Each row is a point. Each copy is the shape, with its points in the same order, turned, moved and blurred by noise. Is it also mirrored, or only turned?

Shape (8 x 3):
[[-1.23 -0.67  1.31]
 [-2.10  0.65  0.24]
 [ 0.28  1.25 -0.09]
 [ 6.87 -2.07 -1.23]
 [-2.31 -0.89 -0.63]
 [-0.14  2.00  2.92]
 [-1.92  1.87  0.74]
 [ 0.15  2.72  1.67]]
Copy 1 (8 x 3):
[[-2.57 -0.72 -0.57]
 [-2.83  0.77 -1.39]
 [-0.73  1.49 -0.46]
 [ 5.65 -2.35  0.98]
 [-2.38 -0.37 -2.35]
 [-2.28  1.68  1.89]
 [-2.78  2.11 -0.70]
 [-1.31  2.51  1.19]]
Copy 1 is: only turned
Copy 2 (8 x 3):
[[-0.48 -0.16  1.01]
 [-1.63  0.75 -0.39]
 [ 0.86  1.23 -1.06]
 [ 7.20 -2.75 -1.50]
 [-1.81 -1.06 -0.77]
 [ 0.67  2.63  1.63]
 [-1.48  1.96 -0.05]
 [ 0.79  3.05  0.27]]
Copy 2 is: only turned

Shape (10 x 6):
[[-0.22  1.35 -2.42  0.19 -1.77 -3.46]
 [-0.86 -1.18  2.53 -0.33  1.75  1.34]
 [-0.05 -0.77 -1.17 -1.40 -1.70  1.19]
 [ 2.50  3.44 -4.40 -0.28  2.22 -1.90]
 [-0.26  3.22 -1.16  0.83 -0.81  2.01]
 [-0.55  0.60  2.07 -2.05 -1.86 -0.93]
 [ 1.56  0.62 -1.29 -3.47  0.47  1.69]
 [ 3.46 -2.49 -0.73 -2.32 -1.55 -1.82]
 [-1.04  0.47  2.47  1.93 -2.15  2.87]
 [ 4.77 -0.03 -2.48 -1.29 -4.38  0.03]]
Copy 1, 10 rows:
[[-0.25  1.18 -3.05  1.07 -3.29  0.61]
 [-1.40 -0.16  2.28 -1.73  1.51  0.87]
 [-2.13 -0.86 -2.56 -1.92  0.21 -0.20]
 [ 3.00  3.84 -4.23  0.93  0.41  1.94]
 [-2.51  2.96 -2.40  0.42  1.29 -1.04]
 [-0.95  0.53  0.35 -2.41 -2.08 -1.85]
 [ 0.54  0.99 -2.55 -3.73  1.71 -0.74]
 [ 2.29 -3.36 -2.57 -1.72 -1.06 -0.83]
 [-4.34 -0.06  1.05  0.46  1.11 -2.41]
 [ 1.26 -1.84 -5.45 -0.24 -0.08 -3.67]]
Copy 1 is: mirrored
Copy 2, 10 rows:
[[-1.07  2.51 -1.45  0.01 -2.40 -3.60]
 [-1.43 -1.32  1.64  1.26  0.65  2.26]
 [ 0.32 -0.14 -1.86 -1.19 -1.27  0.92]
 [-0.41  4.15 -1.29 -1.80  2.95 -4.30]
 [-2.72  3.01 -0.93 -2.39  0.06  1.04]
 [ 0.33  0.78  1.60  0.18 -2.88  0.56]
 [ 2.21  1.09 -0.57 -1.95  1.05  1.03]
 [ 2.57 -2.17 -0.28 -1.66 -1.37 -2.76]
 [-4.00 -0.75  0.70 -1.68 -2.04  2.92]
 [ 1.54 -0.84 -1.60 -5.74 -2.21 -2.52]]
Copy 2 is: mirrored

Shape:
[[-0.51  1.08  8.88  1.00 -1.28 -1.00  0.92  0.46]
 [-0.11 -0.36 -1.81 -0.79  1.08 -2.09 -0.33  0.67]
 [-1.93 -0.88  0.46 -0.77  1.81 -1.01  0.23 -2.78]
 [ 3.57  0.63 -0.99  0.70 -0.96  0.57 -2.01 -2.25]
 [-1.69  0.45  2.79 -0.92  1.96 -0.80 -1.52 -1.11]
 [ 0.47 -0.15 -3.37 -0.62  2.87 -1.68  1.10  0.08]
 [-1.52  0.91 -1.44  0.73  1.92  1.22  0.83  0.32]
 [-1.11 -0.88 -2.82  1.77 -0.52 -1.39  0.39 -0.30]
 [ 3.16 -4.91 -2.75 -0.48 -0.04  0.35  0.24  0.66]
 [-1.50 -0.55 -2.99  5.21  2.66  0.33 -0.29  0.27]
 [ 2.63  1.13 -2.69 -0.57  2.17  0.09  0.78 -6.92]
 [-1.25  0.74 -2.52 -0.88 -0.07  0.63  0.24  0.21]]
Copy 1, 12 rows:
[[ 1.77  4.57  4.55 -1.17 -3.03 -0.83 -1.52 -0.56]
 [-2.33 -1.48 -2.37 -0.31  1.10 -1.05  0.08  2.10]
 [-1.59 -2.13 -0.07  0.86 -0.10 -0.40 -2.44 -0.72]
 [ 2.07  0.96 -4.63  0.02  1.80 -1.02 -0.59 -0.62]
 [-1.31  0.27  0.49  0.31 -0.81 -0.18 -3.53  0.98]
 [-1.88 -3.72 -2.98  1.70  0.80 -0.67  1.07  2.74]
 [-1.90 -0.43 -0.76  2.25  1.01  2.00  0.18  1.41]
 [-2.28 -1.09 -1.18  1.42  3.24 -0.96  1.14  0.22]
 [ 1.70 -3.62 -1.92 -2.87  4.41  0.14  1.50  1.17]
 [-0.86 -1.00 -0.46  5.30  4.53  0.50  0.39  2.06]
 [ 0.77 -3.61 -6.10  3.35 -0.78 -1.41 -1.00 -2.96]
 [-2.84 -0.49 -2.53  0.48  1.22  1.66  0.54  0.49]]
Copy 1 is: mirrored
Copy 2 (12 x 8):
[[-4.63  1.52  7.32  0.14 -2.64  1.35 -0.37 -0.22]
 [-0.53 -0.42 -1.56 -0.77  0.08 -3.12 -0.59 -1.08]
 [-2.46 -1.43 -0.24 -0.13  0.94 -1.35  0.37 -3.44]
 [ 3.65 -0.55  1.32  1.79 -0.59 -0.56  0.48 -3.13]
 [-2.71 -0.67  1.44 -0.08  0.60  0.13 -2.01 -2.41]
 [ 0.33  0.22 -2.12 -0.98  2.07 -3.69  0.69 -0.67]
 [-1.58  1.19 -2.16  1.78  1.83 -0.58  1.05 -0.47]
 [-1.28 -0.53 -2.11  2.50 -0.98 -3.36  1.43 -1.09]
 [ 2.79 -3.65 -1.52 -0.88 -1.05 -1.73  2.70  1.14]
 [-0.83 -1.35 -1.73  5.36  2.56 -2.97  0.80  0.17]
 [ 2.41 -0.47 -0.54 -0.01  3.08 -1.71  2.76 -7.32]
 [-0.64  1.14 -3.26  0.86 -0.06 -0.75  0.56 -1.61]]
Copy 2 is: only turned

Shape, 16 rows:
[[-0.72 -2.08 -3.12 -1.36 -0.91  2.62  1.88 -0.43 -0.38  2.61  2.39]
 [ 1.92  0.48 -3.20  4.63 -0.69  2.29 -3.74 -3.65 -1.38 -2.48  1.05]
 [-1.12  2.88 -2.30  2.19 -2.77 -0.53 -0.26 -0.54 -0.70  1.49 -2.19]
 [ 1.54 -1.73  0.64  2.58 -3.16 -0.12 -2.65  3.13  1.24 -0.38  0.23]
 [ 1.63 -0.54 -3.15 -0.18  1.77  4.80  1.01 -0.98  1.80  1.99  0.68]
 [-1.48 -0.67  0.17 -0.74 -1.14  0.54 -1.50  0.08  0.68 -1.59  2.53]
 [-1.22 -1.36  3.44  0.41 -0.74 -0.96  0.47 -0.84  1.50 -2.15 -1.15]
 [-1.70  4.62 -0.89 -1.90  0.04 -1.99  2.71 -0.51 -1.01 -4.72  2.96]
 [-2.33 -0.98  1.44  0.50  1.37 -2.03  0.25 -0.89  1.12  0.55 -1.89]
 [ 0.40  3.55 -1.37 -0.49 -1.78  3.68 -4.04 -1.31 -4.38 -2.09  3.76]
 [-3.09 -0.77  0.74 -0.34  1.49  0.29  2.59  0.95 -0.16  2.55  0.57]
 [-0.21 -0.61  0.42  0.93  1.63 -0.18 -3.81 -2.11  1.73 -1.58 -2.39]
 [-0.46  1.70 -1.56  1.92  0.66  1.47 -0.33  0.69 -1.12 -3.59  2.18]
 [ 0.26 -1.92  0.62 -2.18  0.98  0.88  3.48 -0.33 -1.02  3.61 -1.04]
 [-1.00 -0.18 -1.86 -1.00 -0.30  4.78 -0.31 -1.60 -1.34 -3.44 -1.61]
 [ 0.05  0.01 -4.51  1.94  1.83 -3.69  0.90  0.33 -0.23  0.41 -1.81]]
Copy 1:
[[-0.17  0.02 -3.90 -2.90  0.51 -0.29 -0.93 -2.48  1.03  0.93  2.43]
 [-3.95  2.37  3.77 -2.28  1.26 -1.07 -2.48 -4.01  0.74 -4.24  0.49]
 [ 0.32  3.42  0.72  0.41 -1.11 -0.87  1.40 -3.57 -2.45 -0.78 -0.65]
 [-2.80  2.09 -0.11 -2.73 -3.97 -0.54 -1.64  2.10 -1.90 -1.77 -1.32]
 [-2.24  0.32 -2.01 -2.96  4.09  1.00  0.29 -0.88  1.28  0.79  0.37]
 [-0.74  0.39 -1.70  0.34 -1.77 -0.32 -1.96  0.10  1.97 -2.98  0.31]
 [ 0.07 -2.53  1.30  0.49 -3.50  1.07  0.94  1.28  0.55 -2.77 -0.52]
 [ 5.15  0.30  0.61  3.60  1.23 -2.58 -1.82  0.26  1.54 -3.98  1.10]
 [-1.21 -2.64  0.23  2.00 -2.59 -0.73  1.90 -0.76 -0.28 -0.57 -0.38]
 [-0.75  5.28  1.23  1.32  0.82  1.43 -5.70 -2.66  2.10 -2.60  2.20]
 [-0.05 -1.45 -2.35  1.16 -1.27 -0.59  2.09  0.14  0.17  1.25  2.66]
 [-3.90 -1.42  1.63  1.51 -0.97  0.56 -0.39 -1.28  0.06 -2.43 -2.97]
 [-0.85  1.72  0.94  0.66  1.49 -1.67 -1.90  0.33  0.38 -4.26  2.17]
 [ 0.91 -2.52 -1.17 -1.03 -0.41  1.09  0.93 -0.53 -0.36  3.67  1.34]
 [-0.67 -0.20 -0.30  0.01  2.38  3.69 -1.83 -2.19 -0.68 -4.12  1.35]
 [-0.89 -1.57  0.31  0.40  0.81 -5.09  0.14 -2.32 -3.52 -0.17 -0.64]]
Copy 1 is: mirrored
Copy 2:
[[-0.05 -0.98  0.51 -0.72 -2.10  0.86  3.06 -1.34 -4.36  1.61 -0.88]
 [-3.26  3.33 -6.97  2.84 -1.92  2.22 -0.40 -1.91 -3.57 -0.60  1.99]
 [-3.02  1.89 -0.84  5.07 -1.07 -2.62 -0.46 -1.12 -3.20  1.63 -1.12]
 [-2.79  1.46  0.27  4.27 -3.21  1.52  0.61  3.07 -0.31 -0.66  2.26]
 [ 1.59  0.67 -1.00  0.55 -0.74  3.85  0.76 -1.89 -3.66  0.41 -2.68]
 [-3.74  0.51  0.34 -0.61 -1.29  0.46 -0.14 -0.39 -1.08 -0.79  1.88]
 [-4.03  1.38  0.53  1.60  1.12 -0.18  1.43 -0.88  2.84 -1.13  0.34]
 [-3.46  0.54  0.55 -0.51  2.74 -4.04 -1.36 -2.66 -3.64 -4.69  1.62]
 [-2.72  0.13 -0.50  1.34  1.77 -1.33  0.30 -0.03  2.19  1.66 -1.40]
 [-3.94  5.93 -2.21 -1.60 -3.09 -0.36 -1.44 -1.26 -6.14 -1.24  2.32]
 [-1.34  0.08  2.21 -0.14  2.31 -0.67  1.86  0.35 -1.46  2.55 -1.13]
 [-3.55  1.94 -3.62  1.46 -0.53  1.19 -1.85 -0.18  2.07  0.13 -1.39]
 [-3.59  1.85 -1.73  0.84  1.39  0.94 -0.49 -0.06 -4.16 -2.38  1.64]
 [ 1.23  1.23  1.46 -0.38  0.33 -1.07  4.06 -0.32 -0.63  1.62 -2.86]
 [-5.03  2.89 -1.69 -0.19 -0.83  1.99  1.49 -2.41 -3.25 -2.25 -3.07]
 [-0.80 -2.11 -3.66  3.57  1.29 -2.68 -0.04  1.73 -2.34  0.00 -2.01]]
Copy 2 is: mirrored
Copy 3:
[[ 0.39  0.34 -2.76  0.15  0.55  1.89  0.25 -3.45 -1.02  2.65  2.28]
 [ 1.88 -0.44 -2.75  2.20  1.02 -2.45 -5.29 -1.17 -3.13 -1.60 -3.90]
 [-1.76  1.55 -1.17  2.30 -1.18  0.12 -0.34  2.18  0.33  0.53 -2.15]
 [ 2.54 -4.03 -1.19  1.33 -0.35  0.18  1.72  2.80 -2.80 -1.06 -1.04]
 [ 2.76  1.43 -0.68 -1.01  1.01  2.91 -1.79 -2.97 -2.47  3.35 -0.80]
 [ 1.05 -2.05 -0.65  0.28  1.25  0.94 -1.22 -0.29 -0.46 -2.17  2.02]
 [ 1.13 -1.59  1.64 -1.75 -0.56  0.05  1.63 -0.36  0.90 -3.91 -0.72]
 [ 0.18  4.14 -2.32 -1.79  2.50  0.10 -1.87  2.21  2.12 -4.86  2.97]
 [-0.23 -1.13  2.08 -1.21  1.39 -0.03  1.58 -0.21  2.47 -0.90 -1.51]
 [ 0.25  1.64 -1.02  3.68  1.75 -1.90 -5.12  0.19 -4.58 -2.35  3.25]
 [-0.03  0.97  0.94  0.44  2.15  1.98  3.21 -1.91  1.73  0.48  0.95]
 [ 0.46 -2.67  2.66 -1.42  1.36 -0.89 -2.57  0.28 -0.34 -1.11 -3.16]
 [ 1.39  1.41 -2.26  0.85  3.49  0.64 -1.61  0.63 -2.00 -3.25 -0.44]
 [ 0.21  1.61  1.20 -1.87  0.03  0.03  3.51 -3.01 -0.06  2.73  1.27]
 [-1.94  1.44 -0.14 -1.72  0.79  1.38 -2.63 -2.19 -4.37 -2.29 -0.66]
 [-0.60  0.37 -2.91 -1.66  3.20 -1.18  0.69  1.64  1.96  2.00 -3.46]]
Copy 3 is: only turned

Shape (16 x 12):
[[-0.57  0.17 -1.09 -0.93  0.17  3.39  1.46  1.36  3.20 -0.03  1.06 -0.68]
 [ 2.17  0.47 -1.65 -2.30  2.80 -1.05 -0.94 -1.69 -0.04  2.42 -2.41  4.00]
 [ 2.09 -0.90 -1.93 -0.09 -0.85  1.38 -0.87 -0.41  0.16  5.00  1.27 -0.42]
 [-4.16 -0.22 -1.79  1.38 -1.20 -2.36  3.82 -2.83  0.30 -1.27  0.75 -0.85]
 [-5.78  2.63 -0.79  0.63  1.63 -1.17  2.00 -3.52 -0.18  1.31  1.47 -2.39]
 [ 0.79  0.32 -0.59  4.22 -1.11  0.96 -1.61 -0.29 -1.15  1.30 -0.77 -0.38]
 [ 2.17 -4.61  0.95  2.57  1.91 -2.53  0.47 -1.20  2.23 -3.40  1.62  0.91]
 [-3.82 -1.83 -2.67 -2.12 -0.24  0.24  2.59  0.96  0.83  4.13 -1.64 -1.29]
 [ 0.69  0.56 -1.31  1.53  0.75 -0.98 -0.04  1.94 -0.39 -0.15  1.84  1.46]
 [ 1.61 -1.52 -3.04  0.77  2.79  3.08 -1.75  0.35  4.23  1.49 -0.54 -0.16]
 [ 2.22 -4.47 -0.92  0.75 -1.86 -2.74  0.94 -6.41 -2.28  0.50  0.46 -0.16]
 [ 5.40 -0.44 -1.04  2.87 -0.99  0.91  2.74  0.38  4.14  3.75 -1.84 -0.12]
 [-0.48 -1.64 -1.52  3.52 -2.18  2.60 -2.91  2.31  1.72 -0.65  0.58  1.33]
 [ 2.45  0.69 -1.23  0.03  1.83 -0.33  0.93 -1.38  1.09 -0.22 -0.59 -3.49]
 [-0.91 -0.44  0.31  3.72  2.95  2.51  1.55 -2.40 -1.14 -0.54 -0.55 -0.86]
 [ 1.22 -1.11  2.49  1.89 -1.90 -0.37  1.07 -0.15  2.62  0.14  0.61 -2.54]]
Copy 1 (16 x 12):
[[-2.99 -1.31  0.14 -1.44  2.42  2.58  1.61  1.41  0.42  0.84  1.27 -1.96]
 [-0.26  1.26 -0.67 -4.39 -1.16 -3.87  1.33  0.40 -0.40  0.25 -3.18 -0.81]
 [ 0.79 -1.65 -2.07 -2.05 -1.53  1.33  1.19 -0.22 -2.66  3.19 -0.51 -2.67]
 [-1.86 -2.05 -3.62 -0.98  2.01  0.94 -4.03 -0.66  2.89  0.79  1.62  3.04]
 [-3.07  2.12 -3.70 -1.32  3.12  1.18 -4.51 -2.02  1.49  3.67  0.88  1.48]
 [-0.37 -0.73 -2.30  2.35 -0.53  0.69 -1.13  1.74 -2.99  1.14 -1.75  0.04]
 [ 3.23 -1.72 -0.84  1.73  1.78 -3.56 -0.04  2.56  2.48 -1.34  3.09 -0.35]
 [-1.47 -3.70  0.15 -3.91  2.33  2.02 -0.93 -2.19  0.65  4.02 -1.94  0.52]
 [ 1.01  0.46 -0.52 -1.55  0.25  0.74 -1.19  3.67 -1.04  0.45  0.35  0.43]
 [-1.37 -1.86 -0.99 -1.01  2.76 -1.13  1.87  2.68 -0.68  1.98 -1.25 -5.13]
 [ 2.36 -3.10 -4.75 -0.06 -2.18 -3.69 -1.68 -3.53 -0.34 -0.84  2.14  0.58]
 [ 1.53 -2.59 -3.76  0.47 -0.54  2.01  5.29  1.90  1.18  0.64 -3.20 -2.05]
 [-1.94 -3.27  0.78  2.19 -0.33  0.51 -0.61  4.76 -2.38  1.61  0.41 -1.25]
 [ 0.92  0.40 -2.59 -0.35  2.09  1.07 -0.58 -0.65  0.77 -1.48 -1.13 -3.32]
 [-1.31  0.52 -3.21  1.87  4.36 -1.02 -0.07  0.00 -2.14  0.00  0.03  0.90]
 [ 0.84 -1.17 -0.98  3.18  0.02  2.30  0.80 -0.26  2.13  0.66  1.20 -0.85]]
Copy 1 is: mirrored
Copy 2:
[[-1.48  2.16 -1.76 -3.02 -0.25  0.63 -1.38 -0.29  2.43  1.48 -0.12  0.22]
 [ 1.70 -2.76 -0.79 -2.02 -0.70 -0.39 -0.76 -2.38 -1.28 -1.60 -2.24  5.37]
 [-1.64 -0.95 -3.12 -0.01 -2.84 -0.55 -2.25 -0.46 -0.44  2.72  1.97  2.64]
 [ 0.25 -0.59  0.17  0.95  2.38 -3.52  0.91 -3.37  1.19  2.23 -0.37 -3.69]
 [-2.06 -0.36  0.77 -0.78  3.11 -5.50 -1.04 -0.82 -1.65  2.59 -1.64 -2.78]
 [-1.95 -0.86 -1.75  3.28 -0.56  0.13  0.45  2.26  0.70  0.86 -0.27  1.25]
 [-0.10 -3.55  0.43  0.67  2.18  0.25  0.27 -1.37  5.83 -2.35  3.26  0.80]
 [ 2.24 -0.38 -2.54 -2.12 -0.42 -2.20 -3.19 -1.21  0.09  6.09 -1.22 -0.95]
 [ 1.00  1.27 -0.98  0.32  0.47 -0.97  1.79  0.62  1.39  0.32  0.96  2.17]
 [-2.08 -0.61 -4.39 -2.17  0.63  0.19 -2.91  0.51  3.56  0.59 -0.90  3.67]
 [-0.78 -5.60 -0.93  3.25 -1.13 -1.15 -0.40 -5.17 -0.48 -1.19  2.85 -2.06]
 [-3.27 -2.28 -2.09 -0.52 -3.78  1.32  1.20 -2.03  4.21  3.27 -0.83  3.66]
 [-0.64  2.47 -3.11  3.27  1.13  2.13 -2.69  1.63  3.43  1.08  0.69  1.95]
 [-2.23 -1.78 -0.99 -1.49 -2.30 -2.65  0.45  0.21  2.37 -0.83 -0.76 -0.26]
 [-2.68 -2.62 -1.31  0.17  3.12  1.26  1.39  1.37  0.05  0.33 -1.45 -1.80]
 [-2.56 -0.74  1.50  0.81 -2.39 -0.16 -0.21  0.07  4.23  1.47  1.18 -0.73]]
Copy 2 is: mirrored
